Rows are points. To make a cloud, some directions were put in groups of two or more. Within a group, all points are equally far from the middle, so they leave a hole (a ring in 2 directions, a hollow ball in 3). The other directions are filled evenly. Then the cloud was stretched, turned, moved and blurred a little. How many holes are there, and how many directions does each take, smallest first?

Cloud (22 x 3):
[[-3.8 -2.7 -2.7]
 [-2.2  4.7 -2.4]
 [-0.3  9.6 -0.2]
 [-2.9 -1.8  0.6]
 [ 7.3  5.8 -1.2]
 [ 5.7  1.4 -2.3]
 [ 2.8 -3.4  2.6]
 [ 6.8  2.1  4.6]
 [ 2.1  1.4  3.8]
 [ 2.0 -0.1  6.9]
 [ 0.5 -1.3  3.7]
 [-2.2  0.2 -8.9]
 [ 4.1 -0.1  4.9]
 [ 7.1  4.7  0.7]
 [-3.5  0.8 -8.3]
 [-8.1  5.4 -4.1]
 [ 2.5  3.5 -0.7]
 [ 1.0  0.4 -2.8]
 [-5.8  2.3 -5.6]
 [-7.5  2.5 -5.7]
 [-0.9 -4.0  0.9]
 [-0.8 -1.1  2.3]]
Holes: 0

Cloud:
[[-2.3  5.7 -0.8 -3.3]
 [ 8.0 -1.1 -2.0  3.0]
 [-0.5  4.3 -1.4  0.6]
 [-4.0 -0.7 -7.4 -1.1]
 [ 1.9  1.8  7.1 -9.0]
 [-2.9 -3.7 -0.5 -6.6]
 [ 6.0 -5.6  0.1  2.0]
 [-2.1 -3.9  4.4 -4.8]
 [ 1.4 -7.2 -5.8 -0.2]
 [ 7.1 -0.4  0.1  2.7]
 [-3.0  5.0 -1.0 -2.5]
 [-3.8  1.3 -3.8  1.0]
 [-5.0 -1.8 -2.4 -0.3]
 [ 2.7  3.3  0.1  3.4]
 [ 6.9 -2.6 -4.9 -3.5]
 [-3.4  3.2  0.6  1.5]
 [ 3.1  4.1  0.7 -0.6]
 [-2.0 -4.7 -6.1 -4.8]
 [-5.3  1.9  4.2  2.9]
 [-0.7 -3.6 -5.1 -9.8]
 [-1.5 -5.2 -3.2 -3.4]
 [-0.4 -1.7  5.9 -8.8]
 [ 2.5  5.1  1.5 -4.5]
 [-6.4  1.0 -2.6 -4.3]
 [ 3.0 -4.6 -2.1 -4.6]
 [-4.9  1.3 -4.0 -1.8]
 [-7.4  0.8 -1.2 -7.3]
 [ 3.3  3.9  2.7 -7.0]]
Holes: 1 (2)

Cloud (27 x 4):
[[ 4.7  2.9 -2.9 -2.9]
 [-2.6 -6.1 -0.9  6.6]
 [-5.6 -2.7 -0.3  5.9]
 [ 4.3  1.0 -2.4 -5.2]
 [-3.4 -6.5 -5.6 -1.6]
 [ 2.3  3.9 -1.8 -4.5]
 [ 3.1 -6.6  0.5  6.1]
 [-5.1 -0.3  4.4  0.9]
 [-5.4  1.4  3.4  1.3]
 [-1.9 -4.7  5.5 -3.2]
 [ 5.3 -5.8  1.1 -3.0]
 [ 4.7 -5.1  4.2  3.0]
 [-6.6 -3.3  2.5  2.2]
 [-3.2  5.4  0.2 -1.6]
 [ 4.2  3.6  0.4  4.1]
 [ 0.2  5.1  2.0 -0.2]
 [ 3.0  4.9 -1.3 -1.9]
 [-6.6  2.3  0.4  2.3]
 [-2.6 -7.7 -4.7  0.2]
 [ 3.7  0.3  4.1  4.4]
 [-3.1  0.6 -3.8  7.9]
 [ 1.7 -6.5 -0.3  6.9]
 [-4.9 -1.2 -1.7  7.1]
 [-4.5 -5.7  3.3 -3.5]
 [ 0.5 -4.8  2.8 -6.4]
 [-0.7  1.5 -4.8  8.2]
 [-5.9  2.1 -3.4  4.9]]
Holes: 2 (2, 2)

Cloud:
[[ -4.0  -4.5  -2.1   0.3  -1.8   7.0]
 [  1.2   3.4  -3.1  -0.4   4.4   2.6]
 [  0.3  -1.7  -3.9  -1.9  -5.3   1.2]
 [  2.4  -0.1   4.5   5.5  -3.1   1.4]
 [ -4.0   2.1  -3.9  -2.0  -8.7   1.0]
 [ -0.8   3.2  -1.3   5.5  -5.4   8.1]
 [  1.3   0.2   1.8  -5.4  -6.0   2.1]
 [ -1.3  -1.7   1.2  -0.5  -6.3   7.1]
 [  2.2   3.8  -7.1   2.6   1.9   0.3]
 [  5.3  -7.8  -4.9  -1.8   0.9   1.7]
 [  1.0  -0.6   3.6  -4.1  -1.3  -5.3]
 [  4.2  -1.1  -3.2   8.1  -1.9   2.2]
 [ -4.4  -1.8  -2.3  -4.8   6.4   2.1]
 [  2.8   1.4  -9.2   0.7  -4.4   3.8]
 [  1.2  -7.4  -4.3   2.5   3.4  -2.1]
 [ -4.2   1.2  -1.9  -9.7   1.9  -1.5]
 [  0.1  -3.0   4.6   1.7   0.5  -2.8]
 [ -3.9   7.2   3.6  -1.6   1.2  -0.5]
 [  2.2   4.4   1.8   6.5  -0.2  -5.3]
 [  2.8   0.3  -0.8   0.2   5.4   3.8]
 [ -1.8   5.3   3.0  -1.5  -1.2   1.1]
 [  2.4  -3.8  -0.3  -3.1  -5.8  -2.1]
 [ -5.9   0.8   1.8  -3.7   4.2  -7.4]
 [ -0.4   5.1  -3.7   0.2  -2.0   5.4]
 [ -1.0   6.3   3.2   3.3   2.2  -0.1]
 [ -1.8   2.5  -1.0   4.6  -6.4   9.2]
 [ -0.5   2.8   5.4  -5.5  -1.4  -4.7]
 [  1.7  -1.4  -7.3   1.5  -5.2   0.3]
 [  2.1  -3.4  -6.2   3.9   5.0  -0.4]
 [ -3.5   6.3   3.8  -4.4   1.0  -7.3]
 [ -5.1   2.9  -2.5   6.9   6.0  -0.7]
 [ -6.4   1.5  -0.7  -4.2  -0.7  -1.0]
 [ -0.6   1.6   5.3  -6.0 -11.0   3.3]
 [  2.4   0.4   2.8  -0.4  -9.4  -3.3]
 [  2.5  -8.1   1.4   5.6   0.0   4.7]
 [ -6.1   1.2  -1.1   0.5  -6.4  -3.1]
 [  1.6   0.2   8.0  -5.9   0.8  -5.3]
 [  0.4   7.9  -2.9  -5.6  -4.5  -3.6]
 [ -6.2  -3.7   7.7  -5.7  -4.7   0.5]
 [ -0.8   0.5   1.4   4.7  -5.9  -2.0]
 [ -4.0  -1.0  -1.7   2.3  -3.7   0.0]
 [ -6.3  -4.1  -0.8  -4.2   0.0   0.7]
 [  1.1  -5.0  -3.8 -11.0  -2.2   1.9]
 [ -6.6   2.1   8.6  -1.0   3.4   2.4]
 [ -1.9  -4.2   1.3   4.7   1.4   1.5]
 [ -0.8  -2.9  -7.6  -0.5  -2.2   3.4]
 [ -1.6  -0.7   4.5  -3.7   2.4   5.1]
 [  3.1   0.5   6.5  -6.5  -0.3  -0.7]
 [ -0.2  -5.6  -9.6   8.9   0.5  -2.3]
 [ -3.5   0.5   2.3  -5.5   2.8   0.5]
 [  4.5   0.2  -6.2   6.2  -1.0   4.5]]
Holes: 0

Cloud, 50 rows:
[[-6.4 -3.6  5.3 -2.9 -1.8 -4.1]
 [ 6.3 -0.9  1.6  3.2  1.5  7.6]
 [-1.7 -5.2  0.1 -3.6 -7.1 -0.2]
 [ 0.5 -6.1  0.0  4.8  1.9 -6.2]
 [-3.8 -7.7 -1.0 -1.0  5.3  2.5]
 [ 2.6  4.4  2.8 -5.8  2.5  3.2]
 [-5.0 -3.3 -2.7  5.1 -3.9 -4.3]
 [ 4.5 -5.6 -2.6  4.5  4.1  4.6]
 [ 0.2  0.4 -4.1  3.5  6.4  6.7]
 [-5.7  2.3  3.7 -1.6 -4.7  2.7]
 [ 5.3 -1.7 -3.2  3.8 -2.8  3.3]
 [-2.2 -1.6  7.9  3.2  1.5  5.5]
 [ 1.7  1.6  3.5 -0.1  1.5 10.0]
 [-6.1 -2.9 -5.6  1.5  2.7 -2.4]
 [-3.8  5.0 -3.4  0.5  3.1  2.4]
 [-8.2  3.5  4.6  0.4  1.7  2.0]
 [ 2.6  3.3  3.1 -5.5 -2.6  1.6]
 [-7.8 -0.6 -1.9  0.1  1.1 -5.5]
 [-0.7  1.5  0.0 -6.4  4.4 -2.7]
 [ 2.1 -7.2 -5.0 -2.2 -1.9 -1.2]
 [ 0.3 -6.5  1.4 -6.4  2.2  6.3]
 [-8.0 -2.1  5.3  2.1  2.4  5.8]
 [ 1.1  0.9 -6.2  6.0  0.6  1.7]
 [ 1.9  0.6  2.4 -2.1  0.7 -8.4]
 [ 2.3 -2.9 -6.3 -2.9 -1.5  4.1]
 [ 6.5 -2.8 -1.5  1.8  6.5  4.8]
 [ 1.0  3.0 -0.9 -3.5  6.4  5.1]
 [-3.5  3.9  4.7  6.4 -0.3  0.7]
 [-0.7  0.3  0.9  1.6 -5.1  6.8]
 [-6.3 -2.6 -3.4 -0.5  3.9  7.5]
 [ 4.2 -6.1  4.1 -5.1  2.6  2.6]
 [-0.9  0.2 -1.2 -4.0  5.8 -4.2]
 [ 2.3 -7.2  0.4  0.2 -5.3  0.6]
 [ 1.7 -3.3 -5.8  0.6  3.4  7.3]
 [-7.6 -6.4 -4.4  1.0 -1.9  0.7]
 [ 3.0  3.3 -1.2  4.1  6.3  5.9]
 [-4.6  5.8  2.7  0.3  4.5 -0.5]
 [ 4.9 -7.9  1.6 -3.1  2.4  1.4]
 [-2.1 -4.1 -1.8  9.6  1.1  2.0]
 [ 7.5 -2.6 -3.1 -1.5 -1.6  2.5]
 [-2.6  0.3  1.5  6.3 -3.4 -5.1]
 [ 3.5 -1.5  7.4  1.7  2.9  5.1]
 [-3.9 -6.2 -2.1  4.1  4.8  6.2]
 [-1.5 -7.1  5.6  3.4  0.2 -0.9]
 [ 9.0  0.8 -1.0 -1.5  3.2  1.6]
 [ 6.1  2.5  1.8 -5.1  2.8  4.2]
 [-6.1 -1.1  0.6 -1.4 -7.0  0.0]
 [-5.6  2.4  6.5  4.2  0.1 -1.4]
 [ 3.7 -3.7 -0.6 -8.4 -1.2  0.2]
 [-1.3  2.3  0.1  5.4 -4.3  3.3]]
Holes: 1 (6)

Cloud (71 x 8):
[[ -2.2  -8.4  -3.7   7.2  -0.5  -4.8  -3.7   0.9]
 [  3.4 -10.7  -0.3  -0.2   1.3   3.4  -0.6  -4.2]
 [ -1.6   1.7   2.9  -0.2   6.8   6.3   0.3   3.3]
 [ -6.8  -2.7  -2.5   1.6  -2.7  -8.3  -4.4  -5.4]
 [ -5.3  -2.8   1.2   4.3  -1.4  -7.1  -6.4   2.8]
 [  1.5  -2.2  -1.2   2.4   2.6   7.7  -6.7   3.8]
 [ -5.3  -7.1  -1.4  -1.1  -4.6   4.9  -4.5   0.0]
 [ -4.9  -2.8  -4.8   2.5  -4.8   2.6  -3.1   5.3]
 [  2.8  -4.0  -3.7   0.5   6.7   0.4   3.5   4.8]
 [ -1.2  -0.8   3.8  -3.3   9.2   1.9  -4.2  -0.7]
 [ -5.9   4.9  -1.2   1.0  -2.3   1.6  -0.5  -1.9]
 [ -3.5   0.8  -1.6   4.7   5.2   2.0  -3.2  -0.3]
 [  3.6  -3.6  -2.8   4.2   4.7  -0.9  -8.4   3.3]
 [ -5.1  -5.1   0.3   4.6   3.1  -1.5   6.1   6.0]
 [ -7.0   2.5  -0.7   4.8   2.5  -3.8   4.0   0.5]
 [  1.3  -2.0   2.6   7.1  -2.7  -6.7  -2.2   1.7]
 [  2.0   5.1  -1.3   0.0   6.7   0.1  -2.5   5.2]
 [ -3.2   1.7  -4.9  -1.2  -0.4  -3.0   4.5   2.7]
 [  9.7   0.4  -4.2   2.6  -1.2   3.3   1.0   0.4]
 [  0.9  -5.3  -5.3   3.5  -6.9   1.4   4.4   1.4]
 [ -5.4  -9.1  -1.9   3.8   1.5   4.3  -4.5  -2.4]
 [ -2.9  -4.2  -3.9   3.0   9.6  -1.8   0.7   3.0]
 [  1.1   0.8   3.8  -4.4   8.6   0.7  -3.2   0.3]
 [  0.3   7.0  -3.8  -1.1   0.7  -3.6   3.7   0.2]
 [  3.2   3.1   2.7   0.2   3.7   5.5   4.6   3.7]
 [  0.4  -3.0  -2.7  -1.1  -2.5  -6.3   6.0  -3.5]
 [  1.4  -2.7   0.6   1.9   2.2   7.5  -7.0   2.3]
 [ -1.8   1.9  -0.4  -2.8  -6.5   4.3  -4.3  -1.8]
 [ -1.4   1.9   2.6  -3.0  -5.5  -1.9  -6.6  -3.0]
 [  4.4  -2.0   5.7   0.3  -3.1  -4.7  -1.7   2.7]
 [ -0.2  -2.1  -4.4  -5.4   0.3   2.1  -7.0  -3.3]
 [  2.2  -5.1  -6.4   5.9   4.1  -1.0  -5.8  -0.2]
 [ -1.9  -4.1  -3.0  -5.3   7.0   4.6  -1.4  -3.0]
 [ -1.9  -1.8   1.8   0.8  -9.7   0.8   0.2  -4.5]
 [  0.7  -0.3   2.3  -1.7  -1.8  -1.7   6.3  -8.7]
 [  6.0  -5.0  -0.3   2.6   2.5   5.7   2.1  -3.5]
 [  1.4   1.2   1.1   4.9  -3.7  -1.0  -4.6   5.4]
 [  3.2  -6.0  -0.9  -1.3  -1.9   8.1   4.4   2.5]
 [ -4.7   3.9   0.4  -5.2  -1.9   3.0   2.8  -2.7]
 [  5.2  -1.6  -3.4  -0.9  -4.4  -4.9  -1.7  -8.6]
 [ -2.2  -7.1   2.2   6.9  -2.5  -0.4   4.8   5.0]
 [ -4.8  -5.7  -2.1  -0.2  -5.9  -3.2  -3.5  -7.7]
 [ -2.7  -3.0  -1.0  -0.4  -5.2   3.7   8.9   0.2]
 [ -1.4   2.2   2.7  -5.1  -2.5  -4.0   4.9  -3.8]
 [-10.5  -4.3   1.5   2.7  -1.2   0.1  -2.9  -3.6]
 [  3.2  -2.6  -4.7  -1.8  -5.4   6.3  -2.1  -4.7]
 [  4.1  -4.6  -1.6   2.2   2.9  -4.6  -6.4  -7.1]
 [ -5.6  -5.9  -4.6  -1.1  -2.8   0.8  -3.7  -7.4]
 [ -1.6  -5.1   0.5   1.4  -8.9   3.6   4.7   1.2]
 [  3.9   2.1  -5.1   0.5   8.8   1.8   2.1   1.9]
 [ -1.5   3.9  -0.4   0.0  -1.9   3.5  -4.1  -3.6]
 [ -5.2  -6.1   0.1   1.0   5.9   6.5  -5.5   1.0]
 [ -1.0   5.6   0.2  -0.1   5.3  -7.2  -1.7  -2.9]
 [ -4.8  -2.4  -5.7  -3.8   1.7   2.5  -1.9  -7.6]
 [  1.2  -3.8  -1.4   0.8  -2.5  -1.3  -2.9 -10.5]
 [  0.7  -1.8  -1.3  -3.5   4.5  -1.4   1.1   4.3]
 [ -1.5  -1.6   0.5   5.4   1.9   3.2  -6.2   6.0]
 [ -0.5   6.3   0.6   2.0   3.4  -5.0   3.4   1.2]
 [ -5.8  -3.6  -2.2   3.9  -6.6   0.7  -0.7  -5.6]
 [  1.9  -9.3  -0.5  -1.6  -3.4   5.7   0.4  -1.1]
 [ -1.4   0.1  -3.4  -4.3  -5.5   2.6  -4.6  -5.6]
 [  5.7  -5.7  -3.6   2.4   1.6  -5.7   0.9  -6.7]
 [ -9.2  -4.5  -3.2   5.9  -3.7  -0.2  -1.7   1.7]
 [-10.6   1.1   0.7   1.6  -1.9   0.7   1.8  -0.9]
 [ -6.6  -2.5   2.9   1.1   5.6  -5.8  -5.6  -3.1]
 [ -7.6  -7.1   2.5   0.4  -2.3   2.9  -5.6   0.8]
 [ -4.4  -2.6  -5.0  -2.4  -2.5   0.5  -3.6  -8.6]
 [ -1.4  -6.7  -1.8   2.6  -5.0  -5.1  -4.1   2.2]
 [  1.1  -2.7  -4.7   0.5  -0.7   0.2   6.8   4.3]
 [ -7.7  -5.9  -1.1  -0.3  -0.1   6.5  -4.1   3.1]
 [  4.3   0.5   2.5  -3.3  -6.7  -0.8  -3.8  -3.6]]
Holes: 3 (2, 2, 4)
